Rows are points. Two turns around zero, p and q, are shown by what they do to some points. Where does a point land after both, in the order given? Backwards means that the second turn is done in reverse. Each puzzle has new turns, and all numbers are rounded.

Turn p:
[ 0.04  0.24 -0.05] => [ 0.16 -0.14 -0.13]
[ 0.16 -0.07  0.66] => [0.39 0.37 0.42]
[-0.27  0.07 -0.31] => [-0.21 -0.06 -0.36]
[ 0.00  0.10 -0.27] => [-0.09 -0.22 -0.17]
[ 0.07 -0.33 -0.03] => [-0.25  0.04  0.23]
Turn q:
[-0.19 -0.14  0.34] => [ 0.05 -0.41  0.00]
[ 0.23 -0.26 -0.16] => [ 0.00  0.15 -0.35]
[-0.34  0.21  0.01] => [-0.19 -0.12  0.33]
[ 0.35  0.44 -0.21] => [0.22 0.51 0.22]
[-0.05 -0.24  0.02] => [-0.08 -0.13 -0.19]
Where do these land?
p, then q backwards: [ 0.17 -0.04 -0.28] => [-0.28 -0.11  0.12]
p, then q: [-0.22 -0.14  0.25] => [0.09 0.10 0.33]
p, then q: [0.32 0.11 0.39] => [ 0.51  0.00 -0.11]
q, then p: [-0.27  0.08 -0.37] => [ 0.08  0.32 -0.33]

Turn p:
[-0.11 -0.18 -0.18  0.03] => [ 0.14 -0.19 -0.13  0.05]
[ 0.21  0.47 -0.15 -0.28] => [-0.02  0.58 -0.18  0.03]
[-0.27 -0.31  0.46 -0.20] => [-0.31 -0.36  0.03 -0.45]
[-0.17  0.12 -0.24  0.24] => [ 0.01 -0.07 -0.11  0.38]
[ 0.33 -0.10  0.11  0.21] => [ 0.17  0.04  0.38 -0.01]
Turn q:
[-0.06  0.15  0.30  0.02] => [ 0.25  0.15  0.16 -0.07]
[ 0.31  0.25 -0.34 -0.18] => [-0.40  0.31 -0.21 -0.02]
[ 0.00 -0.29 -0.12  0.50] => [ 0.23 -0.33 -0.37  0.21]
[ 0.19  0.40  0.27 -0.08] => [ 0.14  0.47  0.07 -0.18]
[-0.36 -0.08  0.03 -0.14] => [-0.02 -0.17  0.34  0.12]
[-0.09 -0.43 -0.14 -0.12] => [-0.19 -0.43  0.03 -0.05]
Where do these land?
p, then q: [-0.14 -0.26 -0.19 -0.10] => [-0.24 -0.18 -0.19 -0.09]
q, then p backwards: [-0.19 -0.08 -0.05  0.32] => [-0.08 -0.10 -0.29  0.21]
p, then q: [ 0.69  0.32  0.30 -0.03] => [ 0.28  0.66  0.34 -0.19]
q, then p: [-0.21  0.10 -0.21  0.09] => [-0.05 -0.14  0.17  0.24]
q, then p backwards: [-0.16 -0.09  0.16 -0.29] => [ 0.13 -0.14  0.31  0.11]

Turn p:
[ 0.30  0.18  0.50 -0.24 -0.08 -0.39] => [ 0.51 -0.30 -0.33  0.02 -0.33 -0.13]
[ 0.21  0.14 -0.31  0.08  0.15  0.08] => [-0.35  0.04 -0.14 -0.22 -0.07  0.04]
[-0.04  0.06  0.01  0.27 -0.13 -0.13] => [-0.10 -0.26 -0.02  0.13  0.13 -0.03]
[ 0.09  0.06  0.04 -0.39 -0.45 -0.25] => [ 0.39 -0.29  0.08 -0.09 -0.23  0.36]
[-0.38  0.03  0.05 -0.13  0.06  0.39] => [0.05 0.45 0.06 0.21 0.19 0.18]
[-0.40 -0.11 -0.08 -0.13  0.24  0.07] => [-0.07  0.35  0.25  0.24 -0.08 -0.01]
[ 0.22 -0.35 -0.21  0.54  0.22  0.22] => [-0.44  0.02  0.09 -0.29  0.38 -0.42]
Turn q:
[-0.21  0.32  0.19  0.01  0.06  0.17] => [-0.21 -0.32  0.11 -0.15  0.16 -0.09]
[-0.51  0.17 -0.04  0.16 -0.08  0.08] => [-0.48 -0.10  0.18  0.05  0.20  0.13]
[-0.22  0.34  0.06 -0.01 -0.14 -0.26] => [-0.44 -0.02  0.00 -0.11 -0.13 -0.18]
[ 0.57 -0.31 -0.15 -0.08  0.32  0.10] => [ 0.71  0.22 -0.05  0.01  0.05 -0.08]
[ 0.15 -0.42 -0.15 -0.26  0.01  0.05] => [ 0.38  0.14  0.12  0.20 -0.21  0.18]
[ 0.25  0.29 -0.47  0.15  0.01 -0.07] => [-0.01  0.29 -0.06  0.23  0.21 -0.46]
[-0.23  0.06  0.20  0.21  0.10 -0.22] => [-0.27  0.07 -0.05 -0.31  0.06  0.12]
[ 0.39 -0.53  0.10 -0.44  0.04  0.16] => [ 0.69 -0.07  0.04  0.10 -0.36  0.21]
[-0.18  0.09  0.28  0.27 -0.34 -0.01] => [-0.37 -0.21 -0.31 -0.01  0.01  0.17]
Where do these land?
p, then q: [-0.03  0.01  0.22  0.18  0.27  0.22] => [-0.17  0.27  0.07 -0.14  0.10 -0.26]
p, then q: [-0.20 -0.35  0.05  0.28  0.11 -0.29] => [-0.14  0.16 -0.24 -0.39 -0.13  0.25]
p, then q backwards: [ 0.06 -0.01  0.23 -0.13 -0.01  0.16] => [ 0.24 -0.12 -0.03  0.08  0.13 -0.02]
p, then q: [ 0.48 -0.27  0.25 -0.29 -0.26  0.15] => [ 0.53 -0.02  0.07  0.04 -0.39 -0.32]
q, then p: [ 0.30  0.18  0.11  0.36  0.03 -0.32] => [-0.27  0.01  0.09 -0.01 -0.45  0.28]
p, then q: [ 0.12 -0.04 -0.66 -0.42 -0.23  0.05] => [ 0.05 -0.73  0.22  0.20 -0.18  0.14]
p, then q backwards: [-0.36  0.11 -0.15 -0.10  0.25 -0.18] => [-0.17 -0.10 -0.28 -0.20 -0.30 -0.14]
p, then q backwards: [-0.37  0.38 -0.03  0.11 -0.16  0.21] => [-0.17 -0.28 -0.18  0.34 -0.26  0.19]
